Each point is reached from the start by the listed moves, each made 0, 1 or 2 times, or once backwards (-1), plus a little noise. Say if it took an odd or an even number of moves. Then give how often each move was made.

Moves:
(1): [ 0.06  0.07 -0.20 -0.13  0.25]
(2): [-0.10  0.26 -0.10  0.35 -0.15]
Start: [-0.21  0.00  0.28  0.13  0.06]
Points:
[-0.02 -0.15  0.20 -0.34  0.47] => even (1, -1)
[-0.32  0.64 -0.33  0.57  0.26] => even (2, 2)
[-0.30  0.26  0.19  0.49 -0.07] => odd (0, 1)

Moves:
(1): [-0.06 -0.29 -0.19  0.37 -0.14  0.31 -0.08]
(2): [-0.07  0.25  0.45  0.12  0.37 -0.20 -0.35]
(3): [-0.13 -0.10  0.11 -0.10 -0.08  0.11 -0.11]
(4): [-0.27  0.21  0.03 -0.21  0.33 -0.29  0.13]
Start: [ 0.18  0.24 -0.20  0.01 -0.25  0.03 -0.10]
Points:
[ 0.44  0.36 -0.57 -0.38 -0.38 -0.18  0.48] => odd (-1, -1, -1, 0)
[-0.36  0.16 -0.62  0.43  0.22 -0.06  0.13] => odd (2, 0, -1, 2)
[ 0.46  0.05 -0.22  0.23 -0.57  0.31 -0.22] => odd (0, 0, 0, -1)

Moves:
(1): [-0.06 -0.03 -0.36 -0.14  0.09 -0.38 -0.07  0.24  0.01]
(2): [-0.20  0.36 -0.25  0.00  0.20  0.07  0.06 -0.09 -0.05]
(3): [ 0.17  0.05 -0.06 -0.09  0.19 -0.08  0.09  0.18 -0.16]
(4): [ 0.08 -0.12 -0.17  0.02 -0.15  0.15  0.22  0.00 -0.18]
(5): [-0.03  0.18  0.13  0.15 -0.10  0.09  0.15 -0.06  0.20]
(6): [ 0.17  0.06  0.03 -0.11  0.08  0.06 -0.03 -0.09  0.13]
(7): [-0.11  0.02 -0.05 -0.36  0.09 -0.27  0.07  0.00 -0.14]
(8): [-0.11 -0.17  0.21  0.06 -0.09  0.12  0.06  0.19  0.30]
Start: [-0.09 -0.01  0.04  0.11  0.20  0.07  0.22 -0.18 -0.03]
Points:
[-0.05  0.19 -1.01  0.09  0.41 -0.12  0.28  0.11  0.01] => even (2, 1, 0, 1, 0, 1, -1, 0)
[ 0.52 -0.33  0.82  0.25  0.24  0.52 -0.28 -0.44  0.37] => odd (-1, -1, 0, -1, -1, 2, -1, 0)
[ 0.10  0.39 -0.88 -0.08  0.48 -0.11  1.10  0.54  0.09] => odd (2, 1, 2, 2, 2, 1, 0, 1)
[-0.34  0.68  0.35  0.41  0.46  0.32  0.41 -0.31  0.00] => even (-1, 1, 1, -1, 1, -1, 0, 0)

Moves:
(1): [-0.09 -0.20  0.01  0.12 -0.02  0.11  0.14 -0.20 -0.16 -0.02 -0.08 -0.15
 -0.03 -0.26  0.13]
(2): [ 0.12  0.07 -0.07 -0.07 -0.02 -0.02  0.03 -0.18  0.11  0.16 -0.02  0.04
 -0.18 -0.03  0.01]
(3): [ 0.13 -0.15 -0.04  0.03  0.05  0.05  0.12  0.14 -0.05  0.07 -0.06  0.16
 -0.17 -0.02 -0.04]
(4): [-0.01  0.11 -0.07  0.24 -0.04  0.02 -0.10 -0.04 -0.04  0.10 -0.17  0.15
 -0.02  0.16  0.22]
(5): [ 0.01 -0.07 -0.32  0.06  0.28 -0.10  0.12  0.13 -0.06  0.10 -0.08  0.04
  0.09 -0.04  0.11]
(6): [-0.04  0.26  0.04 -0.31  0.07  0.10 -0.02 -0.04  0.05 -0.02 -0.12 -0.19
  0.01  0.07 -0.16]
(7): [ 0.00 -0.16 -0.10  0.05 -0.08 -0.05  0.13  0.00  0.03  0.17 -0.05  0.06
  0.11  0.04 -0.14]
(8): [ 0.13  0.40  0.04  0.05 -0.06 -0.03  0.04  0.02 -0.04 -0.27 -0.05 -0.15
  0.10 -0.01 -0.10]
(9): [ 0.02 -0.25 -0.06  0.20  0.13 -0.05 -0.16  0.21 -0.11  0.29 -0.01 -0.11
  0.07 -0.09  0.12]
(10): [-0.11  0.24 -0.12 -0.01 -0.05  0.08 -0.01 -0.02 -0.06  0.06  0.10 -0.01
 -0.17 -0.03  0.01]
(11): [-0.05  0.09  0.19  0.04  0.06 -0.02  0.19  0.10  0.03  0.06  0.14 -0.03
 -0.12  0.01  0.13]
(12): [ 0.10 -0.05 -0.10 -0.05 -0.06  0.13 -0.02  0.16 -0.21 -0.01 -0.06 -0.02
  0.27 -0.24  0.15]
Start: [-0.18 -0.04  0.06  0.06 -0.07  0.26 -0.15  0.01 -0.04 -0.25 -0.17  0.04
  0.07 -0.02 -0.11]
Points:
[-0.01 -0.52 -0.35 -0.29  0.86  0.09  0.07  0.47 -0.08 -0.48 -0.51  0.08
  0.04  0.01 -0.50] => odd (0, -1, 2, -1, 2, 1, -1, 0, 0, -1, -1, -1)
[-0.30  0.89  0.17 -0.51 -0.29  0.47  0.42 -0.27  0.19  0.13 -0.45 -0.15
  0.25  0.20 -0.16] => odd (0, 1, -1, 1, 0, 2, 2, 0, -1, 0, 2, 1)
[-0.44 -0.21 -0.12  1.21 -0.15  0.49  0.36 -0.23 -0.43  0.26 -0.27  0.51
 -1.09 -0.15  0.70] => odd (2, 0, 2, 2, 0, -1, 0, 0, 0, 2, 1, -1)
[-0.46 -0.72 -0.38 -0.06  0.69  0.62  0.74  0.36 -0.49  1.25 -0.19 -0.46
 -0.82 -0.82  0.15] => odd (2, 1, 2, -1, 1, 2, 1, -1, 2, 2, 2, 0)
[-0.39 -0.22  0.48 -0.20  0.26  0.65 -0.30  0.37 -0.30 -0.06 -0.16 -0.63
 -0.56 -0.27 -0.47] => odd (1, -1, 2, -1, -1, 2, -1, 0, 2, 1, 0, -1)
[ 0.10  0.46 -0.49 -0.12  0.02  0.32 -0.43  0.07 -0.03 -0.35 -0.90  0.46
  0.67  0.43  0.01] => odd (-1, 0, 0, 2, 1, 1, 0, 0, -1, -1, -1, 1)

Moves:
(1): [-0.02  0.05 -0.21  0.13  0.01 -0.25  0.02  0.10  0.05 -0.14  0.01 -0.02
 -0.17  0.05 -0.08  0.09  0.00 -0.05  0.34]
(2): [-0.01 -0.14 -0.13 -0.03  0.06 -0.04 -0.09  0.05  0.05 -0.03 -0.08  0.06
 -0.03  0.09  0.00 -0.10  0.08  0.02  0.09]
(3): [-0.01 -0.10 -0.01  0.07 -0.10  0.11  0.08  0.15  0.05 -0.37  0.17  0.01
 -0.02 -0.01  0.10  0.15 -0.08  0.01 -0.05]
(4): [-0.06 -0.09 -0.14 -0.13  0.05 -0.24 -0.11  0.03 -0.17  0.13 -0.18  0.02
 -0.09 -0.05  0.06 -0.01  0.21 -0.05 -0.10]
(5): [ 0.02  0.10  0.03  0.03  0.07 -0.12  0.03  0.24 -0.03  0.06 -0.06  0.08
  0.06  0.15 -0.01  0.07  0.00  0.00 -0.13]
(6): [-0.03  0.00  0.03  0.00 -0.22  0.00 -0.01  0.06  0.18 -0.42  0.05 -0.14
  0.18 -0.08  0.06 -0.11 -0.04 -0.14 -0.07]
(7): [-0.05 -0.04  0.19 -0.03 -0.06 -0.04 -0.04  0.12 -0.05  0.01  0.11  0.05
  0.04 -0.22  0.07  0.06 -0.12  0.04 -0.01]
(8): [ 0.12 -0.07  0.08 -0.07  0.10 -0.12  0.03  0.18  0.10 -0.06  0.06 -0.14
 -0.21  0.01  0.13  0.11 -0.07  0.14 -0.03]
(9): [ 0.06  0.09 -0.06 -0.11 -0.04  0.11 -0.02 -0.04 -0.11  0.02 -0.02 -0.07
 -0.08 -0.11 -0.09  0.02 -0.07 -0.04  0.07]
(10): [ 0.04  0.09 -0.05 -0.18 -0.01  0.04  0.12 -0.03  0.17 -0.07 -0.01  0.09
 -0.10  0.00  0.05  0.04 -0.03  0.20 -0.01]
(11): [ 0.12  0.07 -0.21  0.03 -0.24  0.13  0.05 -0.24 -0.16  0.36  0.18 -0.07
  0.05 -0.22  0.11 -0.25 -0.14 -0.13  0.12]
(12): [-0.09 -0.07 -0.04  0.07 -0.07 -0.03  0.02  0.04  0.11  0.30 -0.06 -0.03
  0.16 -0.01 -0.10  0.10  0.03 -0.03  0.00]
(13): [ 0.06  0.03  0.12  0.22 -0.04  0.09  0.01  0.08  0.04  0.05 -0.21  0.12
  0.17  0.03 -0.07 -0.03  0.00  0.13 -0.26]
(14): [ 0.12  0.01  0.01  0.04  0.08 -0.10 -0.05  0.06 -0.06  0.00  0.06 -0.03
  0.11 -0.02  0.07  0.17  0.06 -0.05  0.11]
(15): [-0.02 -0.05  0.15 -0.02 -0.07  0.02  0.19  0.07  0.06  0.03 -0.08  0.04
  0.06 -0.11  0.15 -0.15  0.00  0.04 -0.07]
(16): [-0.11 -0.01  0.06 -0.01 -0.04  0.04 -0.05  0.17 -0.17  0.06 -0.07 -0.11
  0.21  0.00  0.18  0.03  0.05  0.02 -0.11]
(17): [-0.05  0.04 -0.10 -0.03  0.12  0.03  0.02  0.15  0.10 -0.18  0.04 -0.10
  0.03 -0.10 -0.04  0.02  0.18 -0.02 -0.08]
(18): [ 0.05 -0.08  0.05  0.04 -0.15 -0.03 -0.03  0.02 -0.16  0.03  0.04 -0.02
  0.13  0.05 -0.17 -0.04  0.28 -0.05 -0.04]
Start: [-0.02  0.02 -0.08  0.12 -0.11  0.02 -0.07  0.10 -0.03  0.01  0.07  0.12
  0.04 -0.04  0.05  0.10 -0.04 -0.01 -0.14]
Points:
[-0.30 -0.44  0.17 -0.22  0.60 -0.62 -0.65  0.55 -0.47  0.63 -0.56  0.51
 -0.62  0.32  0.23  0.49 -0.02  0.24 -0.70] => even (-1, 1, 0, 2, 1, -1, 1, 1, 0, -1, -1, 0, 0, -1, -1, 0, -1, -1)
[-0.04  0.20  0.18  0.17  0.11  0.06 -0.59  1.31  0.51 -0.23 -0.44 -0.16
  1.33  0.03 -0.12  0.70 -0.08 -0.12 -0.69] => even (-1, 2, -1, -1, 2, 2, 1, 0, 2, 0, -1, 2, 1, 2, -1, 1, 1, -1)
[ 0.02  0.30 -0.75 -0.08 -1.28  0.79  0.49  0.12  0.30 -1.48  0.97 -0.48
  0.14 -0.33  0.97 -0.38 -0.68 -0.16  0.23] => even (1, 0, 2, -1, 0, 2, -1, 0, 0, 2, 2, -1, -1, -1, 0, 2, 0, 0)
[ 0.49 -0.33  0.12  0.53  0.09 -1.05  0.42  0.86  0.28  0.33 -0.77  0.51
 -0.44  0.52 -0.33  0.61  0.70  0.75 -0.09] => odd (2, 0, 0, 1, 0, -1, -1, 2, 0, 1, -1, 1, 2, 1, 2, -1, -1, 2)
[-0.20 -0.56  0.25 -0.26 -0.17  0.07 -0.09  0.86  0.20 -0.92 -0.59  0.98
  0.20 -0.40 -0.20 -0.27  1.18  0.65 -1.50] => even (-1, 2, 1, 2, 0, 0, 2, -1, 0, 2, -1, -1, 2, -1, 1, -1, 2, 2)

Moves:
(1): [ 0.09  0.02 -0.11  0.12  0.00  0.10  0.06  0.08  0.01  0.19 -0.05  0.05
 -0.02  0.22 -0.06  0.12  0.24  0.06  0.05 -0.07  0.13  0.03  0.10  0.01
  0.20  0.29 -0.03]
(2): [-0.11 -0.01  0.26 -0.08 -0.05  0.01  0.02  0.05  0.07 -0.06 -0.05  0.06
 -0.09  0.01 -0.23  0.08 -0.02  0.03  0.27 -0.12 -0.09  0.04  0.25  0.32
  0.06  0.00 -0.05]
(3): [-0.03 -0.07 -0.09  0.20  0.11  0.05  0.09  0.19  0.00  0.05  0.16  0.00
 -0.01 -0.08 -0.12  0.08  0.18  0.00 -0.02 -0.11 -0.04 -0.06 -0.10 -0.07
 -0.02 -0.16 -0.20]
(4): [-0.02  0.13  0.05 -0.02  0.09 -0.19 -0.14 -0.07 -0.08  0.09 -0.05 -0.16
 -0.11 -0.14 -0.18 -0.01  0.06  0.06 -0.06 -0.08 -0.09  0.06  0.08 -0.12
  0.06  0.13  0.09]
(5): [-0.08  0.11 -0.07  0.00  0.02  0.07  0.10 -0.03  0.05  0.09 -0.15  0.03
  0.09  0.14  0.09 -0.03 -0.08 -0.02 -0.03  0.01  0.01  0.13  0.08  0.06
  0.06  0.00 -0.01]
(6): [ 0.04  0.07  0.12 -0.18 -0.05 -0.02 -0.17  0.07  0.10  0.09 -0.19  0.13
 -0.13  0.13  0.14  0.05  0.14 -0.06  0.04 -0.16  0.01  0.10  0.16 -0.08
 -0.03  0.11  0.01]
(7): [-0.18  0.03 -0.05 -0.03 -0.10  0.15 -0.05 -0.05  0.14  0.00  0.03  0.07
 -0.10  0.05 -0.17  0.13  0.08 -0.10 -0.07 -0.18 -0.09 -0.10  0.00  0.07
 -0.15  0.04 -0.02]
(8): [-0.12 -0.04  0.03  0.01 -0.14  0.07  0.00 -0.11  0.12 -0.11  0.19 -0.05
  0.20 -0.14  0.16  0.02 -0.09 -0.03  0.06 -0.05 -0.35 -0.21 -0.02  0.09
  0.05  0.06 -0.03]
(9): [ 0.17 -0.25  0.06 -0.07  0.12  0.00 -0.07  0.06 -0.12 -0.07 -0.25  0.07
  0.14 -0.25  0.18 -0.05 -0.01 -0.29 -0.15 -0.09 -0.04 -0.05  0.02  0.10
 -0.13 -0.03  0.03]
(10): [ 0.05 -0.13  0.13 -0.16  0.02  0.09 -0.11 -0.13 -0.13 -0.06 -0.08  0.05
 -0.02  0.20 -0.09 -0.02  0.18 -0.07  0.01  0.02 -0.10 -0.11  0.13 -0.03
  0.02 -0.01  0.06]
(11): [-0.03 -0.05  0.14 -0.01 -0.10  0.11  0.24  0.18 -0.05 -0.07 -0.03  0.02
  0.15 -0.10  0.12 -0.01  0.07  0.06  0.02  0.28  0.10  0.16 -0.06  0.07
  0.09  0.01  0.04]
(12): [-0.01  0.05 -0.34  0.00 -0.05 -0.01  0.13  0.03  0.00 -0.18 -0.03  0.09
  0.01  0.09 -0.07 -0.12  0.10 -0.07  0.09  0.00 -0.02  0.01 -0.16 -0.11
 -0.06 -0.17 -0.10]
(13): [-0.06 -0.09  0.04  0.10 -0.09  0.04 -0.20  0.06  0.08 -0.01 -0.04  0.05
  0.08  0.01  0.15  0.07 -0.09 -0.05 -0.06  0.18 -0.14 -0.13 -0.04  0.01
 -0.08  0.05  0.30]
(14): [-0.13 -0.17 -0.10 -0.08 -0.01  0.03  0.08 -0.04 -0.06 -0.03  0.05 -0.19
 -0.13  0.06 -0.22  0.01 -0.18  0.03  0.31  0.02 -0.11 -0.04 -0.14  0.08
 -0.03  0.01 -0.14]
(15): [ 0.01 -0.11  0.05  0.02 -0.02 -0.17 -0.07  0.02  0.09  0.06  0.01 -0.14
 -0.18 -0.06 -0.04 -0.02  0.17  0.02 -0.03 -0.01  0.02 -0.09 -0.09  0.04
  0.07 -0.05 -0.01]
(16): [-0.08  0.02  0.08 -0.11 -0.03 -0.02 -0.03 -0.04  0.13  0.01  0.07 -0.10
  0.04  0.05 -0.17 -0.01 -0.16 -0.12  0.04 -0.10  0.06 -0.06 -0.04  0.01
  0.05 -0.03 -0.08]
(17): [-0.04 -0.16  0.03  0.04  0.19 -0.01  0.02 -0.11 -0.06  0.06 -0.10  0.09
  0.01 -0.19  0.12  0.02  0.01 -0.12 -0.02 -0.29  0.14  0.09  0.01 -0.07
  0.02  0.04  0.00]
(18): [ 0.10 -0.13  0.02  0.07 -0.11 -0.06 -0.10  0.04 -0.14  0.02  0.04  0.04
  0.13  0.21  0.20 -0.08 -0.03 -0.03 -0.01 -0.07  0.12  0.06 -0.24  0.11
  0.03  0.03 -0.06]
(19): [ 0.03 -0.05  0.05 -0.04 -0.10  0.02  0.07 -0.04  0.00  0.12 -0.05  0.06
  0.00  0.16 -0.12 -0.03  0.16  0.09  0.16  0.05  0.01 -0.16 -0.20  0.02
  0.03 -0.02 -0.04]
(20): [ 0.09 -0.10 -0.17 -0.06  0.06  0.06  0.09  0.16  0.02  0.20  0.13  0.17
  0.03  0.04 -0.01 -0.07  0.02  0.01  0.06 -0.10  0.18  0.22 -0.04  0.09
  0.16  0.02 -0.11]
(21): [-0.15 -0.06 -0.04  0.06 -0.03 -0.10  0.05  0.00 -0.16  0.10  0.06 -0.11
  0.03 -0.13 -0.05  0.15 -0.08  0.09  0.04  0.00  0.08  0.02  0.09  0.01
  0.11  0.03 -0.06]
(22): [-0.12  0.05 -0.01 -0.17  0.08  0.01  0.05 -0.08  0.00 -0.10 -0.07  0.13
  0.02  0.17  0.04 -0.11 -0.14  0.01  0.00  0.05  0.05  0.08 -0.01  0.04
  0.04  0.11 -0.17]
(23): [ 0.05 -0.18  0.02  0.01 -0.12  0.04 -0.15 -0.10  0.10 -0.13  0.01 -0.09
  0.20 -0.12 -0.06 -0.09 -0.20  0.07  0.00  0.05  0.04 -0.06 -0.10  0.02
 -0.12 -0.13 -0.08]
(24): [-0.07 -0.17  0.20 -0.04 -0.05  0.04 -0.09  0.16 -0.03  0.07  0.08 -0.06
 -0.02 -0.07  0.03 -0.03  0.11  0.07 -0.04 -0.30  0.14 -0.16  0.13  0.12
  0.00  0.03  0.12]
Start: [ 0.06 -0.21 -0.19  0.03 -0.12 -0.24 -0.14  0.29  0.09 -0.06 -0.26  0.07
  0.00 -0.16  0.29  0.11 -0.23  0.03  0.16  0.17 -0.08 -0.05  0.23 -0.03
 -0.08  0.21  0.12]
Points:
[-0.16 -0.39 -0.11 -0.72  0.35 -0.23 -0.34  0.17  0.14  0.39 -0.92  0.49
  0.52 -1.29  1.00  0.09 -0.61 -0.69  0.02 -0.88 -0.70  0.56  1.10  0.01
  0.09  0.57  0.10] => odd (-1, 0, 0, 2, 2, 2, 0, 2, 2, 0, 0, 0, 0, 0, -1, 0, 1, -1, 0, 2, 1, 0, 0, 0)
[-0.71 -0.87 -0.57  0.40 -0.22  0.14 -0.41 -0.32  0.56  0.17 -0.01 -0.24
  0.27 -0.41 -0.30  0.61 -2.31 -0.02  0.84  0.01  0.26  0.33  0.16  0.55
 -0.31  0.21  0.11] => even (0, 1, -1, -1, 1, -1, 1, -1, -1, -1, -1, -1, 2, 2, -1, 1, 2, 0, -1, 1, 1, -1, 2, -1)
[ 0.17 -1.75 -0.06 -0.20  0.06  0.49 -0.06  1.22  0.07 -0.12 -0.62  1.04
  0.50 -0.84  0.76  0.47  1.09 -0.53  0.44 -0.43 -0.40  0.12  0.97  0.37
  0.45  0.69 -0.33] => even (2, 1, 2, 0, -1, 2, 0, 2, 2, 2, 2, 1, 1, 0, 1, -1, 1, -1, -1, 2, 1, 1, 1, 0)
[ 0.25 -1.06  0.52 -0.36 -1.03 -0.17 -1.49 -0.42  0.39 -0.56 -1.27  0.01
  0.35 -0.68  0.48  0.36  0.60 -0.33 -0.58  1.24 -1.36 -1.52 -0.01 -0.25
 -0.83  0.28  1.17] => even (0, -1, -1, 1, -1, 1, 2, 1, 2, 2, 1, 0, 2, -1, 2, -1, -1, -1, 2, -1, 1, 0, 2, -1)
[-1.09  0.46 -0.42 -0.26 -0.50 -0.36 -0.43  0.60  1.57  0.05  0.12  0.52
 -0.24  0.03 -0.46  0.28  0.18 -0.06  0.58 -0.61 -0.97 -0.43  0.12 -0.21
  0.19  0.37 -0.36] => odd (0, 1, 2, 2, 0, 2, 1, 2, -1, -1, 0, 2, 2, -1, 1, 2, 0, -1, 1, 1, 0, 2, 0, 0)
